Each row is a point. Before rounding, the points of a table are all equally far from one centre. They may lie mostly on one side of it. Where is the centre, to within rounding?
(in the rows, 128 means zero)

Points, 5 rows:
[[108 129]
 [118  70]
 [111  76]
 [137  60]
 [165  63]]
Centre: [146 104]

Points:
[[151 130 103  78]
 [ 86 106  56  82]
 [ 60 157  74 115]
 [ 78  80  80 149]
 [ 63  74  95 131]
 [ 87 113 167 117]
 [120 126 119  56]]
Centre: [101 121 106 115]

Points (10 x 6):
[[ 87 146 102 217 115  88]
 [ 73 133 106 133 190  96]
 [110 103 106 146 135  30]
 [135 151 108 103 176  66]
 [129  65 123 161 109 109]
 [131 125 178 125 160  94]
 [ 47 157 150 111  73 107]
 [ 45 155 111 151 155  65]
 [132 156  84 127  86  33]
 [ 95 134 189 168 130  87]]
Centre: [107 142 115 136 113 102]

Points, 13 rows:
[[101 164 178 153  66  63 155  94 124]
 [134  82 130 133  49 111 128 120  72]
 [123 184 128  82  73 136 112 144 197]
 [ 80  95 170  90  25 165 123 146 129]
 [ 93 156 170  93  89 144 104  94  47]
 [ 93  90 201 100  88 113  81 215 142]
 [121 140 103 112  57 157 151 112 135]
 [ 90 191 163 125  26 118 156 143 100]
 [125 158 192 185 110  86 121 140 182]
 [ 88 181 186 125 126  60 145 145 105]
 [ 89 131 114  53  99  99 107 125 160]
 [ 92 113 180 105 164 104 107 169 155]
 [172  85 191 160 113  89  81 150 154]]
Centre: [122 141 172 117  81 116  98 141 125]

Points (18 x 12):
[[124  59 124 135 113 117 153  62 146 135  57 134]
 [ 93  75  53 162 149 139 173  85 136 105 127 129]
 [106  30  50 133 145 155 159 119 165 110  59 135]
 [141  31 114 112 180 127 187 144 141 145 124 187]
 [133  50  92 104 161 115 198 126 188 105  87 166]
 [124 106  89 138 179 136 206  99 176 118 100 165]
 [141  67  77 160 127 135 165 109 142  97  80 198]
 [161  66 107 136 181  79 122  98 176 106 102 162]
 [ 82 107  59 100 124 161 144 158 141 116  44 119]
 [119  42 127 108 132 131 179 120 106 161 120 190]
 [133  74  92 110 172 138 199 152 133 111 110 201]
 [140  98  87 130 174 154 177 154 212 146  87 175]
 [143  84  67 137 127 186 147 102 180 100  98 170]
 [122  56  48 126 133 126 136 135 176 170  79 192]
 [144  68  44 132 164 148 150 115 147 119 127 197]
 [ 92  62  72 147 157  97 182 145 185 167 103 168]
 [174  67  63 124 149 126 189 157 190 122  63 141]
 [ 88 110  76  98 181 146 150 128 170  97  98 180]]
Centre: [130  85 103 129 145 132 139 141 140 137 102 129]

Points:
[[127 169 137 118 184 169 109 101  96 196 132  92 162 144 108 129 113 140]
 [ 89 179 192 133 129 189  65 173  93 164 102 104 140 167  51 120 120 175]
 [168 137  98  81 154 144  98 208 104 137 171  67 145 122  83 150  54 133]
 [151  93 234 141 110  63 106 173  95 162 102 145 162 227 131 136 130 117]
 [131  65 155 102 139  70 126 188 178 155 145  92 180  91  57 101 104 137]
 [127 102 175 131 103 140 134 126  89 127 132 109 223 178  48 187  73 119]
 [140 167 157 137 106 137  51 128 109 168 127 122 181  65 124  91 134  87]
 [109  67 151  97 135  51 102 130  99 146 149  88 155 116  50 114  52  69]
 [ 75 121 163 115  93  81 128 116  61 141 128  70 188 118 158 115  70 121]
 [ 94  98 144 175 146 131  58 127  83 172  97  79 105 106 104  86  54 153]
 [120  89 162 143 105  96  70 143 154 166 124  23 124 106  96  80  58 117]
 [108  42 189 135  89 140  81 131  93 168 127 136 208 120 146  97 118 117]
 [ 99 119 137 120  71 127 113 194  25 145 139  81 120 164  79  83  81 135]
 [110  90 158 142 113 158 108 241  64 196 138 133 115  96  82 142  89 110]
 [147  80 176 165 134  42 110 132 110 177 166 109 164  86  88 134  71 148]
 [187  93 136 157  61  94  96 159 135 184 141 156 160 107  45 142  64  76]
 [110  51 137 176 113  68  33 192 163 135 119 134  94 113  70 111 139 121]
 [ 83 149 150 163 158  92 118 129 150 166 148  77 121 121  79 142 158  73]
 [ 90  93  98 125 114 104  64 155 164 205 154 107 173 161  33 152 110 135]
 [137  14 179  69 165 106  81 188  85 146 161 123  80  98 112 143  83 106]
 [ 23 114 170 145  89 112 157 112 100 109 149 136 131 138  50 118 111 106]
 [107 119 131 179  78 142 126 127  61 187  88 136 154 182 117 155  63  84]
 [115  93 170 102 146 124 188 177  90 157  93  97 139 176 134  79  65 167]
 [ 89  85 128 132  83 134 120  86 172 107 114 111 196  85 162 163 115 134]
 [ 91  99 118 133 156  63  43 164 108 173  91 170 158  81  90 153  57  98]]
Centre: [125 116 161  99 102 116  95 147 131 133 117 136 113 141 108 147  98 133]

Points, 29 rows:
[[112 129 122 125 160 127 131 171 103 173  97 157 130 190 139 182 129 100
  194 104 130 127  93 197]
 [171  74 128 108 123 117 120 111 123 175  90 148 133 223  96 147 119 104
  187 140 130 117  87 196]
 [136  89 145  96 168  80 143 190  99 190 140 162 115 180 118 174 114 117
  181 131 111 119 121 184]
 [119 106 153 145 154 137 165 158  88 177 100 204  90 210 133 151 106 114
  153 101 128 158  87 188]
 [ 93  58 122 153 165 124 145 203 126 199  85 174 137 209 148 139 101  76
  137 132 118 121 132 177]
 [135  76 115  83 169 141 206 141 106 185 125 149 134 159 115 186 138  62
  188 127  97  92  94 182]
 [139 108 147  84 160 148 131 172 121 185 123 208  83 195 153 195 160  86
  158 117 107  97  73 197]
 [122  80 158 107 139 149 132 195  77 163 116 181 129 165 115 164  91  54
  154 116  92 128  89 173]
 [134  92 178  95 188 124 160 138 111 149 114 153 174 208  90 156 131  56
  156 108 102 125 108 199]
 [118 144 114 141 141 113 150 142  56 130 121 182 127 249 167 170 148 104
  168 105  97 113 147 165]
 [137  84 117 131 165 132 130 183  85 210  94 164 143 209 148 177 181  76
  147 131  70  90 105 173]
 [116 105  75 103 140 157 126 199  89 178 135 167 105 186 129 202 120  46
  174 134 112  99  94 157]
 [130 159 151  88 158 112 118 159 110 185 102 177 150 233 135 158  91  51
  153  99 133 116 104 168]
 [124  99 140 121 185 148 115 182 137 189 114 187 107 210 132 194 103  97
  140 149 108 104  62 192]
 [121 114 155  99 200 118 149 186 111 148 148 145 107 192 120 149 121  90
  184 116 115 116  65 195]
 [157  96 158  80 164 100 179 183  99 161 125 182  89 216 161 152 132  46
  149 124  94 146 102 156]
 [145  82 156  88 188 113 139 189 143 188 141 147 101 242 131 175 171  75
  155 145 122 123 108 172]
 [132  72 109  97 183 114 167 177 111 137 156 182 131 210 130 200 116  54
  158 111 108 127  75 175]
 [131  91 126  68 183 126 161 191 127 129 119 191 117 205 161 190 105  84
  134 146 112 129  74 198]
 [138 116 128  97 185 136 141 167 107 182 112 191 106 194 139 199 160  52
  135  74 106 120 134 191]
 [167 127 130  83 123 103 144 159 105 139 139 161 157 174 157 155 104  98
  194 131 126 169  92 171]
 [108  85 135 100 161 134 139 222 105 145 125 183 149 223 131 166 148  38
  159 146 108 130 117 154]
 [148 105 145  72 182 147 144 199  84 158 127 171 112 182 167 169 154  70
  167 154 130  66 113 222]
 [103 101 152  79 169  96 112 147 113 160 122 205 166 189 145 185 150  59
  157 104 119 133  81 150]
 [145  95 140 117 167 108 182 170 115 154 121 181  81 203 122 209 134 106
  157 110 117 133  79 168]
 [162 110 128 103 178 107 167 181 108 149 130 159 122 248 131 205 142  81
  175 140 130  91  91 160]
 [116  59 139  77 154 108 124 153  96 167 113 171 119 232 110 146 125  73
  178 119  94 128 106 175]
 [148  53 127 136 145 125 167 184 153 177 135 163  95 199 108 196 151  36
  150 139 124 138 133 153]
 [152 121 115  60 148  84 137 157 127 177 161 205 158 165 152 173 138  50
  168 132 115 158 120 171]]
Centre: [130 113 117 118 135 138 151 127 115 156 157 159 130 179 139 125 143  90
  90 148 139  92 114 155]

Points (29 x 24):
[[146 102 105 118 159 114 195  98 167 121  42 177 105 194 121 174 102 164
   99 127  89  76 153 128]
 [176  44  96 119 133  74 196  99 169 117  84 165  93 141 136 131  87 137
   92 151  85  96 163  64]
 [143  90 135 139 120  82 183 112 205  98 113 175  78 150 120 130  76 155
  115  85  50  78 131  87]
 [187  89 100 111 216  85 204 113 154 110  87 176 130 139 124 173  96 140
   96 108  72 107 107  50]
 [192  97 120 134 173  98 173 115 180  97  69 162  91 133  99 151  82 129
   85 169  54  83 132 111]
 [147  91 114 130 167  98 172  99 132 109  62 201 115 151 105 175 126 161
  111  91  89  71 170  99]
 [170 124 114 122 188  89 175 135 183  97  73 197  95 103 104 139  79 105
   97 124  72  86 166  70]
 [176 102 109 140 203 108 181 118 150 104  63 176  85 178 137 121 113 100
  110 146  54  52 132  89]
 [136  58 108 104 168  96 209 109 202 138  63 142  97 142 111 134  94 175
   85 131 101  97 146  77]
 [185  58 115 116 154 101 184 110 194 117  80 204  95 158 119 148 120 180
  116 133  98  90 135  77]
 [163  85 101 110 154  56 192  59 168 117  90 194 123 141 125 135  99 133
   93 118  96 106 116  77]
 [160  90  73 155 160 104 146 124 213 120  62 142  66 149 115 158  72 137
  154 157  50 104 143  88]
 [159  53  91 126 160 103 158 140 178 134  60 148  55 177  99 142  70 131
  123 105  45 111 175  83]
 [169 141 107 139 126 106 190  87 187 107 102 143  86 175 104 170  98 140
   90 138  48 102 176  53]
 [198  71 101 107 159 114 171  87 163 104  48 145  85 162 120 139  93 185
   93  91  91 110 146  71]
 [175 124 128 155 176  82 157 122 184 129  93 195  95 175  94 167  71 140
  100 135  51  89 137 106]
 [173  69  86 105 198  89 194  97 136 122  66 168  95 157 125 108 102 156
  122 119  73  95 132  81]
 [188  96  90 132 158  89 181 129 144 118  80 179 121 141  98 162  81 137
  136 137  56  82 171  84]
 [149 111  87 109 184  57 196  98 210 143  69 158 103 158 146 167 132 136
   75 124  71  84 151  75]
 [187  83 101 132 178  90 145 121 157  99  74 176  85 174  82 162  67 139
  112 133  62 108 162  78]
 [169  90  82 114 167  87 200  76 182 114  70 150 107 147 118 153 133 147
   91 132  69  66 141 112]
 [176  99 115 148 172  86 145  91 173 112  75 208  87 140 126 182  87 115
  117 156  56  92 185  80]
 [162 120  98  83 138  93 172 102 197 108 101 196  85 131  96 171 104 127
   94 138  61  78 142  65]
 [182  70  65 156 127 121 148 100 167 110  60 168  97 135 125 204 113 159
   78 118  91  94 131  91]
 [190  84 102 124 182  84 168  92 168 112 103 164 136 153 104 145  68 164
  134 121  62  81 141  65]
 [197  90  82 131 178 117 177  93 166  94  86 188  94 178 115 171 102 140
  117 106  76  65 173 102]
 [185  90  81 154 162  79 195  94 171  95 102 166 110 135 117 171  54 128
  115 117  94  88 129  69]
 [195  85  94 178 148  95 157  94 175 108 112 192  90 152 123 178  72 152
   98 121  50 108 148  88]
 [183  93  90 134 172  99 151 106 195  98  95 175  41 124 105 143  80 139
   98  88  73  82 146  71]]
Centre: [142 101 130 118 162 138 141 124 166 130 116 133 107 147 162 156 114 106
 117 112  98 132 138  97]
